Each row of a before or after table is a point. The points were changed in one or more steps. Then noise was added and the rows were shuffled. The steps act on how far a point lies along the listed directions, d1 being the first. What was done? A step turns or swaps two directions, mirrors them in a line or flattens them onto one, adds a multiple of one to another, or multiplies one. Angles are multiples of 10 degrees, from the lower direction toward the higher: turns from -170 to 170, lines from 10 to 170 but not 90. Use the fewest steps. Two steps may share a direction if one is a turn and the other turns, adds or multiplies; they go together, in the order done. Otherwise the lowest direction goes first.

Directions:
(1): [15,-62,12]
(2): [-59,-10,23]
Before:
[[-5,-50,-9],
[-22,-41,39],
[-19,36,-9],
[19,-15,-5],
[-49,-13,41],
[-32,68,10],
[-23,71,-18],
[79,-47,-6],
[-49,74,17],
[20,7,-20],
[-32,-38,38]]
After:
[[32,-50,27],
[-69,-25,29],
[-44,-59,54],
[34,2,-44],
[37,84,-28],
[-14,17,-9],
[-38,-39,37],
[-4,19,-13],
[-38,-25,17],
[61,-20,-1],
[59,-35,3]]
Steps: turn d1 and d2 by -100 degrees

Directions:
(1): [-54,0,-6,16,71,-10]
(2): [55,-26,-35,52,25,-10]
(3): [4,-55,-35,-63,12,-7]
(4): [-15,-67,53,25,-13,-2]
Before:
[[-14,2,14,-9,-23,6],
[-53,28,55,-38,-49,7],
[19,32,-21,-2,-23,16],
[-69,95,-2,-41,6,7],
[16,-33,17,-33,-44,2],
[-21,-7,28,-28,-12,14],
[-14,80,33,-38,-49,6],
[6,-2,-41,-40,-22,14]]
After:
[[-53,-33,34,36,66,-22],
[-20,-6,-8,6,20,-2],
[-37,35,-13,-29,30,-3],
[-5,4,-16,6,44,5],
[-32,-7,23,6,-5,12],
[-38,-26,-16,33,77,-21],
[-3,-47,2,88,53,-16],
[-29,31,-16,4,5,14]]
Steps: turn d1 and d2 by 120 degrees; turn d3 and d4 by -110 degrees; multiply d3 by 0.4

Directions:
(1): [15,-58,6,54,-3,-1,-53,-56,0]
(2): [22,52,25,31,-56,12,-24,9,62]
(3): [19,20,73,-27,11,-26,-50,13,-46]
(4): [-39,45,-17,28,-38,-51,12,-41,-45]
Before:
[[6,-8,-15,11,-9,22,5,15,62],
[-19,3,13,-25,10,-42,14,-30,-45],
[-11,2,26,12,-12,-43,-9,-17,-58],
[31,-4,19,28,-6,23,-25,6,38],
[31,5,59,-10,-4,10,-29,30,34],
[-18,-4,15,31,-19,-42,-23,-47,-56],
[23,-40,3,10,12,31,-44,-22,38],
[-4,-9,29,13,17,-17,-43,-13,-39],
[27,-14,28,18,-21,-17,-48,-45,-25],
[22,16,33,0,-3,12,-12,-5,16]]
After:
[[-13,-50,-42,30,27,18,5,-14,6],
[-12,-63,-24,48,1,-7,-11,-57,-19],
[-18,-52,-36,39,-4,-10,21,-34,-16],
[22,42,52,-10,-23,0,-32,36,39],
[-32,-49,-33,-8,30,-28,37,-53,-39],
[15,31,5,13,-45,33,20,35,95],
[32,-44,-23,27,-21,28,-15,-35,38],
[32,-15,19,-21,17,39,-33,15,50],
[20,29,10,16,-22,27,7,-1,55],
[39,31,30,22,-27,31,-25,32,72]]
Steps: turn d1 and d4 by -40 degrees; multiply d2 by 2; multiply d3 by -1

Directions:
(1): [-28,3,53,75,7,33,11,21,-46,33,-2,-50]
(2): [77,-45,-24,11,53,59,-26,-2,6,-8,17,-26]
(3): [22,-54,61,-6,5,-67,-56,9,-26,-19,-26,0]
Before:
[[25,-22,14,19,13,3,-19,14,-24,8,-3,-20],
[19,12,-10,34,8,31,13,-9,-7,15,7,-19],
[4,1,-15,7,13,25,4,0,0,4,2,4],
[5,-11,7,-4,-2,-20,-8,-12,-7,-20,1,2],
[-4,-4,50,27,0,-24,-5,9,-41,14,-9,-28],
[-33,38,-1,-27,-32,-31,20,-5,7,-2,1,21],
[24,-13,-21,9,18,34,2,-4,14,0,19,-17],
[-8,30,-15,-32,-19,-27,16,-13,6,3,-13,16]]
After:
[[-74,65,27,-8,-57,-54,40,-2,-19,23,-26,13],
[42,-21,-43,-19,23,30,-6,-13,32,-12,21,-3],
[-95,68,44,9,-59,-47,42,9,-22,21,-10,7],
[82,-48,-18,0,43,27,-38,5,-3,-9,8,-19],
[17,-4,-27,-1,17,24,-2,-2,9,-1,5,9],
[76,-17,-44,15,40,57,-7,-16,11,-2,18,-21],
[-13,-1,16,-1,-11,-30,-2,-10,-10,-17,-1,3],
[77,-49,18,29,51,32,-34,3,-30,1,7,-48]]
Steps: turn d1 and d2 by 60 degrees; multiply d2 by 2.5

Directions:
(1): [-10,3,-19,91,6,-51,8,70,-51,8,25,25,15,10,-37,48,2,-46,5,-39]
(2): [-48,-72,-52,34,7,52,26,-31,40,-3,32,43,-31,-38,26,59,-32,5,-5,7]
Before:
[[25,9,5,-4,-7,-17,-17,35,-4,2,-4,-17,14,12,-13,-29,9,-12,-10,-18],
[10,-1,-5,-26,-15,33,2,-24,12,-3,1,-9,-13,-7,21,-2,-10,13,0,3],
[-32,-63,-34,-24,1,78,0,-57,71,7,18,3,-19,-41,33,25,-34,26,-10,39],
[13,21,5,14,-5,-28,10,23,-15,3,2,2,12,13,-13,-3,13,-12,-11,-11],
[15,50,19,-2,-1,-31,-12,36,-40,3,-9,-21,23,2,-41,-36,15,-21,-4,-8],
[-29,-24,-31,3,0,30,11,-39,14,-13,17,30,-13,-13,4,12,-29,5,-22,22],
[37,59,38,-8,2,-38,-21,38,-22,12,-19,-22,18,30,-28,-26,39,1,1,-11],
[4,-5,-7,28,-6,-1,7,16,-10,11,5,13,12,4,-10,28,3,-19,5,-10],
[20,11,25,-21,-15,-28,-23,20,-23,7,-13,-23,23,25,-19,-16,27,-1,2,12]]
After:
[[-4,-18,-13,10,-4,26,10,-13,17,9,4,13,1,-8,9,28,-4,-3,1,1],
[31,22,35,-93,-13,35,-31,-44,36,12,-30,-53,17,8,14,-63,-1,35,-4,41],
[-21,4,-25,54,7,-14,8,40,-32,2,21,22,8,-12,-38,21,-3,-39,-9,-19],
[-2,5,-8,65,6,-28,2,56,-23,15,19,26,3,6,-33,49,24,-21,-1,-29],
[2,-14,-19,33,-2,-8,-8,42,0,1,13,6,4,1,-10,3,-2,-20,-10,-28],
[-1,-15,3,32,-14,-29,-14,38,-24,13,10,6,13,15,-26,25,16,-22,3,-1],
[-2,14,-2,-45,-8,17,-2,-47,12,-12,-8,-2,6,4,4,-37,-13,18,-22,27],
[28,24,18,-23,-15,4,-8,0,-13,-1,-11,-26,2,10,7,-22,2,6,4,-8],
[-5,-8,-19,29,1,-8,20,7,3,5,13,22,-3,-7,-7,25,3,-4,-8,-10]]
Steps: turn d1 and d2 by 80 degrees

Directions:
(1): [-5,-1,-62,-50,-53,60,-37,20,7,-41,5,10,-54,-24,-34,11,28,15,26,-17,-21,41,-30,-23,-31,7,-95,-10,6,-44,22,-20]
(2): [42,-4,-47,60,-27,-28,-8,57,52,-68,10,18,10,37,-13,-7,20,-3,-92,52,25,33,25,51,10,18,3,-4,-8,-24,-7,-12]
(3): [13,75,45,-50,4,-21,15,72,39,73,6,-3,-48,9,-14,-21,23,9,-35,7,46,8,-28,-56,-8,16,11,16,0,-8,-36,-58]
(4): [-16,-23,-11,3,21,53,32,22,-7,36,23,-28,90,-12,-44,-20,62,-38,-21,9,-59,59,-16,-19,-1,46,5,69,-6,17,-12,14]
(5): [-1,-66,26,32,-54,-29,-17,-1,67,22,8,-57,-9,-52,-11,-21,-7,0,44,89,16,-2,-17,-56,42,10,-7,-14,-7,12,42,14]
Before:
[[-7,33,-17,10,39,-7,-13,-20,-28,-41,-13,60,-12,34,34,20,-27,25,-15,-55,-14,-5,23,43,-23,-19,23,-18,15,0,-3,0],
[-18,-3,-43,-6,57,43,17,-44,-77,-32,-15,48,41,33,14,44,6,-12,-16,-73,-63,12,40,60,-18,-22,-11,-3,12,-2,-15,38],
[-25,16,-37,-12,41,19,12,-37,-45,-33,-7,27,32,28,29,9,-15,7,12,-50,-15,-25,33,57,-40,-36,20,21,2,-5,-23,16],
[1,24,-40,-68,-31,46,-24,14,-10,-22,2,15,-70,-1,-33,10,19,29,17,-61,-17,17,-14,3,-36,10,-53,-1,9,-42,11,-42],
[4,14,-10,-4,54,24,17,-7,-54,-6,-15,33,37,24,-2,-4,4,-9,-18,-71,-18,27,17,29,-5,0,7,19,-3,6,-9,1],
[-18,-46,2,-3,-44,30,-2,4,24,39,11,-44,31,-46,-35,-2,37,-5,52,33,-38,31,-35,-45,-18,42,-23,30,-12,0,22,19],
[-4,-72,-39,29,-55,40,-7,-5,35,-26,6,-6,51,-52,-35,-13,45,-19,33,38,-42,15,-15,-18,26,20,-26,5,-19,-10,41,49],
[-26,-36,-20,-30,-49,44,-16,-29,-1,15,-9,-30,-1,-54,-31,-14,17,-9,86,8,-48,16,-29,-50,14,5,-46,-27,3,-3,43,17],
[-31,23,-38,1,45,9,4,-46,-48,-20,-28,19,15,26,10,31,-16,-7,26,-51,-24,-3,23,34,6,-15,27,12,0,12,-18,4]]
After:
[[-18,31,-30,-15,40,5,16,-22,-28,-19,-6,24,24,34,24,1,-12,11,-6,-43,-1,-23,29,54,-40,-30,29,22,0,-7,-34,3],
[-2,-48,-16,0,-53,24,-16,-1,44,-4,1,-7,10,-59,-19,-15,27,-1,49,33,-15,-7,-28,-39,24,11,-26,-15,-13,-12,40,33],
[-14,19,-17,-79,-11,52,-17,-13,-39,1,-4,5,-53,-12,-27,15,10,22,50,-82,-30,1,-14,-7,-33,1,-36,5,11,-25,10,-26],
[-8,25,-18,-19,54,12,13,-25,-57,-18,-24,52,3,38,29,40,-6,-4,-26,-67,-30,-1,33,44,-15,-24,-3,-19,13,-7,-25,15],
[-7,38,-17,3,42,3,-1,-1,-23,-29,-9,60,0,30,21,14,-12,18,-32,-55,-23,15,16,34,-27,-3,26,3,14,-3,-12,-4],
[-34,-26,13,-34,-30,27,-2,-40,-6,48,-14,-33,-2,-52,-15,-16,-4,-7,94,6,-37,-12,-29,-61,19,-3,-18,-30,3,12,32,13],
[-18,-42,25,-4,-50,1,-10,-13,27,44,0,-38,1,-45,-12,6,3,11,67,31,-8,-4,-25,-46,-10,21,-17,0,-12,1,29,21],
[12,20,-4,-1,47,6,7,-4,-40,-15,-19,38,7,31,7,-4,-9,3,-16,-69,1,13,21,34,-1,-9,12,2,-5,-5,-9,-9],
[-26,37,-31,1,47,-4,10,-30,-32,-8,-29,24,3,36,12,25,-16,-2,8,-45,-6,-6,26,29,12,-12,40,11,0,10,-30,-8]]
Steps: turn d1 and d2 by -30 degrees; multiply d3 by 0.4; flatten d4 and d5 onto the line at 80 degrees

Directions:
(1): [-74,-39,-18,-43,-39,-10,6,32,20,14,-51,-18,-61,30,1,-32,28,12,-7,24,-44,37,28,-1,60,-39,10,-37,5,-24,73,-9,18,0,-19,31,-14,-3,-22,-21,35,-9,21,-9,2,-15,-18,-66,-35,28,-23,-29,-50,-67,29,12,8,6,-28,14,15,1,6,66]
(2): [-14,24,-31,-44,-40,-5,-32,-25,2,-9,3,-37,16,-6,-69,-3,-10,10,57,4,21,-29,60,9,86,28,-27,35,2,-18,-40,8,18,30,-45,-52,10,-71,-20,11,-64,-22,-7,-47,-3,-17,-23,-50,-18,-26,-21,57,5,14,16,-28,-24,16,12,0,5,-33,-48,-9]
(3): [8,-5,-11,-65,4,34,87,-28,-10,13,-8,37,15,26,15,-19,-20,11,-27,10,21,12,28,-2,-13,28,8,6,-1,6,-2,1,25,-30,49,-28,46,14,-27,10,-41,18,13,-3,16,67,36,-9,-42,-86,23,8,-21,-53,2,27,33,-2,60,21,95,21,-23,9]
(4): [67,-36,-8,-32,-11,6,38,65,16,-5,7,-20,28,12,-29,-14,44,-19,-15,22,54,-22,7,50,38,-5,31,-34,38,12,-59,-82,19,-8,-19,38,-5,73,-11,29,-18,-68,-47,-29,-12,-10,-41,41,-31,22,-11,-24,18,0,-49,15,-10,-1,-7,-9,16,-5,3,24]
(5): [-36,-38,22,5,-49,-57,43,27,14,-21,-3,14,54,36,28,25,-39,-32,-12,-45,-27,-43,-27,63,30,-48,11,21,24,47,-13,17,-43,31,13,-7,40,4,52,31,42,-1,18,-20,35,16,13,-25,-31,-38,-35,-20,-17,-20,7,-27,14,-24,-19,-36,-14,-61,-23,-60]
(6): [-59,6,-30,-9,-6,1,15,4,-22,-15,28,-3,14,-3,-14,71,8,24,3,16,-10,-51,-33,-13,-5,-41,20,-67,40,4,35,32,3,-1,34,-33,16,33,-26,6,-33,-33,-2,-15,60,17,-51,-45,24,18,2,-18,86,63,16,-39,60,24,25,41,7,48,14,16]
Before:
[[54,-2,15,14,19,6,-1,8,2,8,1,2,2,-11,19,-26,1,-7,-21,-5,13,7,6,4,-25,15,-3,6,-19,5,-19,-14,-11,-19,-7,22,-15,29,15,10,12,2,-7,18,-31,0,21,43,-3,5,4,-5,-15,-17,-27,12,-14,-12,-6,-21,-12,6,15,-6],
[-14,-29,-4,-4,-27,-27,-2,31,16,10,-26,-25,-31,17,-13,-14,25,-2,-8,28,-30,25,-7,7,27,-36,13,-27,11,-8,37,-18,4,9,-32,41,-21,15,-5,-7,32,-27,1,-6,-9,-37,-32,-15,-9,36,-25,-24,-20,-18,-1,2,-13,-1,-42,-14,-13,-6,15,25],
[14,24,4,26,7,0,-8,-3,-14,-6,22,-6,17,-5,0,13,-12,6,-2,-14,11,-14,-8,-16,-27,14,-7,0,4,2,-10,9,-14,4,2,-13,-7,-12,5,7,-24,-9,-2,-4,-6,5,5,19,32,4,9,7,18,29,-4,-12,1,2,-3,-4,-14,-5,5,-10],
[24,42,-6,11,22,18,-21,-34,-14,-8,35,-6,16,-32,-35,18,-8,9,29,4,38,-19,18,-29,-3,38,-1,14,1,-10,-34,18,14,5,3,-46,9,-30,-23,1,-69,-1,-16,-6,-2,3,-17,-5,18,-10,-1,38,50,63,-2,-15,1,9,31,18,5,11,-20,-18],
[7,13,-2,-6,5,2,3,-14,-15,-5,26,21,19,-24,-19,42,-16,19,8,-9,13,-27,8,-5,-11,17,-6,-4,15,7,-27,21,10,-3,15,-34,16,-10,-16,2,-45,-3,-5,-10,12,8,-9,-3,11,-24,11,25,40,41,-3,-9,4,9,37,4,20,18,-14,-13],
[28,14,4,10,-16,-4,-6,1,-1,-6,-1,-11,30,-4,-17,-2,-7,-12,16,-1,26,-34,-1,15,21,15,-6,28,1,9,-39,-15,1,15,-10,-11,1,-7,21,17,-12,-17,-10,-1,4,-15,8,13,5,-13,1,23,-7,11,-21,-1,-22,-8,-1,-12,-9,-31,-23,-26],
[-35,4,-13,-8,-19,-4,-2,-9,-10,-5,1,4,2,-5,0,5,-20,5,17,-8,-12,-12,8,-1,13,1,-10,12,-4,0,13,27,5,6,7,-19,0,-24,-12,0,-21,2,8,-2,8,3,11,-27,-2,-14,-4,21,5,-3,17,-11,-5,-3,-1,5,8,-7,-18,-6],
[-12,-15,13,14,-7,-12,-23,36,8,2,-5,-9,-14,11,6,4,10,-15,-4,4,-18,8,-21,12,14,-27,20,-13,13,0,24,-17,-10,5,-21,48,-27,14,16,-9,55,-4,-1,8,-15,-32,-15,-1,9,49,-3,-30,-18,-12,1,-10,-6,-12,-44,0,-29,3,22,13],
[20,-8,-2,1,4,-5,22,39,8,-1,7,-10,15,0,2,-14,9,-14,-14,0,10,-14,-13,35,-2,-3,10,-26,9,3,-10,-28,5,-5,-4,24,2,36,7,12,7,-17,-8,1,-1,-5,-1,26,-7,20,0,-10,-3,-9,-33,10,3,-12,-10,-5,-5,-5,17,2],
[7,14,-4,11,9,12,2,-16,-9,-9,10,-5,8,-15,-25,2,-6,0,7,-2,8,-19,4,-9,-5,9,-9,13,-12,1,-19,-1,7,11,-3,-34,4,-18,-4,7,-18,-4,-9,3,-3,8,13,5,9,-18,1,22,5,28,7,-18,-16,0,20,-7,-1,-2,-8,-3],
[42,1,2,-15,3,2,13,25,8,2,0,-4,-4,8,-5,-14,15,-5,-16,4,21,7,13,16,9,0,6,5,2,13,-27,-31,2,-11,-13,22,-8,15,-3,8,5,-20,-17,13,-10,-7,-3,26,-15,-2,-6,-2,-5,-9,-27,11,-4,-1,-4,-1,8,-7,-3,7],
[-25,13,-6,-3,-19,-5,8,-9,-8,-2,14,1,14,3,-5,28,-28,2,17,-8,0,-23,6,15,24,-3,-18,12,13,1,2,26,-8,15,17,-32,26,-39,-5,6,-24,2,6,-1,20,4,-10,-39,-2,-28,-11,4,8,17,16,-15,13,2,10,-12,1,-14,-25,-25],
[17,-11,20,8,1,-15,9,19,18,-1,5,-5,30,11,6,11,5,-23,-8,-12,5,-10,-17,20,-8,-16,4,-6,11,20,-22,-6,-19,0,3,17,9,20,27,16,21,-8,-13,0,-7,-7,0,23,2,4,-13,-12,5,11,-23,3,-2,-11,-9,-13,-12,-19,6,-30],
[-20,28,-9,-3,-3,4,3,-29,-13,-5,20,10,8,-9,4,29,-18,14,7,-12,-1,-11,-3,-6,4,8,-12,18,-3,-7,3,41,-11,17,8,-36,17,-21,-4,7,-20,5,7,-1,21,20,4,-29,18,-15,-3,19,24,24,13,-23,13,3,14,5,13,6,-7,-15]]
After:
[[20,2,-5,3,7,13,19,3,-5,-10,13,-5,17,-9,-27,2,5,-6,-2,3,18,-26,2,5,1,4,2,0,1,7,-31,-21,11,7,-2,-25,6,7,-6,16,-20,-20,-20,-3,-1,9,4,16,0,-15,-1,11,12,26,-5,-14,-14,0,20,-6,7,-1,-6,3],
[33,-8,3,2,20,14,-5,19,2,13,-8,-6,-26,-10,14,-28,24,6,-25,14,5,20,9,-10,-19,3,5,-27,-13,-10,13,-21,2,-29,-8,36,-28,43,-5,-1,14,-10,-8,19,-28,-7,1,27,-1,32,6,-19,-9,-21,-20,18,-4,-2,-9,-1,-7,29,30,32],
[29,8,6,27,-2,-8,-4,27,-6,-9,23,-16,25,-2,-7,13,6,-3,-7,-10,19,-24,-14,5,-14,1,5,-15,19,8,-25,-16,-14,6,-8,6,-14,13,9,16,-15,-33,-17,-12,-9,-7,-13,31,26,25,-2,-9,24,33,-20,-12,-5,0,-18,-11,-24,-12,11,-5],
[-1,14,-8,-5,-11,1,6,-18,-14,-9,15,10,29,-11,-5,6,-31,-3,19,-15,11,-24,9,7,4,21,-13,31,-4,10,-25,20,4,6,11,-30,9,-22,-6,13,-39,1,-2,-5,4,11,21,-2,-2,-36,2,35,14,8,3,-11,-12,-7,12,-3,14,-14,-28,-29],
[22,-15,-1,-32,-11,-2,50,14,-5,-6,19,27,38,-2,-15,33,-11,6,-12,-9,26,-33,12,27,7,8,11,-12,32,24,-43,-7,13,-7,22,-22,33,22,-13,19,-42,-21,-12,-22,17,22,-11,3,-20,-42,4,8,28,14,-18,0,10,1,39,-3,45,7,-21,-11],
[37,4,-3,0,11,9,26,15,-5,-13,35,-2,36,-11,-23,26,9,-7,0,7,46,-36,-4,8,3,6,29,-20,31,12,-42,-16,9,-2,16,-19,18,33,-17,19,-51,-33,-30,-15,13,12,-35,10,-2,-1,-10,0,59,54,-23,-9,18,1,23,12,16,10,-9,-11],
[19,6,-9,-9,-29,-2,-20,17,8,-1,-16,-31,4,-1,-36,-21,16,-8,24,16,24,-20,21,15,55,11,-5,14,3,-9,-28,-35,16,17,-35,3,-15,-10,5,9,-12,-33,-16,-9,-7,-35,-11,-2,-4,11,-7,20,-19,-3,-18,5,-33,-2,-16,-6,-10,-31,-21,7],
[-9,-8,-10,-34,-7,5,10,25,11,12,-25,-7,-45,19,0,-24,25,12,-18,18,-10,32,24,-4,24,-17,7,-15,-2,-7,27,-19,14,-16,-12,29,-16,4,-21,-11,19,-13,2,17,-3,-9,-8,-14,-21,9,-9,-13,-24,-37,-3,18,9,7,-9,16,19,9,4,44],
[16,16,-3,-14,-21,-1,16,-14,-4,-5,22,-1,40,1,-19,14,-35,-9,24,-14,29,-32,23,33,37,22,-25,41,11,8,-46,8,-5,18,7,-39,35,-46,0,21,-44,-5,-7,-13,5,8,-1,-17,-15,-54,-13,23,1,14,1,-11,-6,-4,19,-25,9,-35,-44,-45],
[-62,-5,5,41,-23,-45,-67,5,13,8,-31,-32,-61,-2,-7,-1,10,7,16,13,-75,37,-17,-25,16,-46,-10,-10,-13,-23,79,32,-16,28,-47,31,-42,-39,10,-31,62,7,23,13,-11,-64,-25,-41,28,65,-31,-12,-26,2,30,-18,-23,2,-66,-16,-65,-13,23,13],
[-38,3,19,60,-6,-31,-93,28,9,-2,-6,-29,-38,-11,0,15,9,-13,23,-5,-46,13,-31,-7,15,-35,1,-3,-2,-12,43,8,-27,27,-50,52,-56,-26,30,-28,80,7,6,18,-25,-72,-25,-13,43,95,-13,-21,-15,18,17,-29,-27,-9,-76,-8,-90,-7,32,5],
[1,-16,10,-6,-16,-19,-21,27,30,3,-15,-28,0,12,-16,-14,21,-18,9,-1,-4,9,12,18,35,-16,-4,-5,5,-1,-10,-16,-8,9,-32,29,-11,-7,17,5,26,-16,-12,-10,-25,-35,-14,0,-7,27,-27,-4,-20,-8,-14,6,-24,-5,-30,-14,-23,-30,2,-4],
[31,22,-2,-11,-2,6,30,-19,-11,-11,35,15,48,-6,-2,27,-23,-3,1,-19,33,-31,-5,23,4,23,-6,33,6,11,-51,15,-13,16,11,-37,31,-1,6,30,-37,-11,-11,-12,17,31,8,6,5,-40,-3,23,32,29,-14,-20,6,-5,24,-11,24,-10,-19,-40],
[-31,-17,-11,-13,-14,-12,5,40,16,7,-21,-21,-27,8,2,-31,16,-2,-8,9,-23,12,5,22,28,-18,3,-34,0,-16,38,-18,12,-1,-18,33,-9,12,-4,-8,28,-8,12,2,-3,-19,-4,-17,-16,36,-11,-16,-34,-39,-9,12,3,-6,-26,3,-7,-7,18,33]]
Steps: turn d1 and d4 by -70 degrees; multiply d1 by 1.6; add 1 times d5 to d2; turn d5 and d6 by -50 degrees; multiply d3 by 2.5
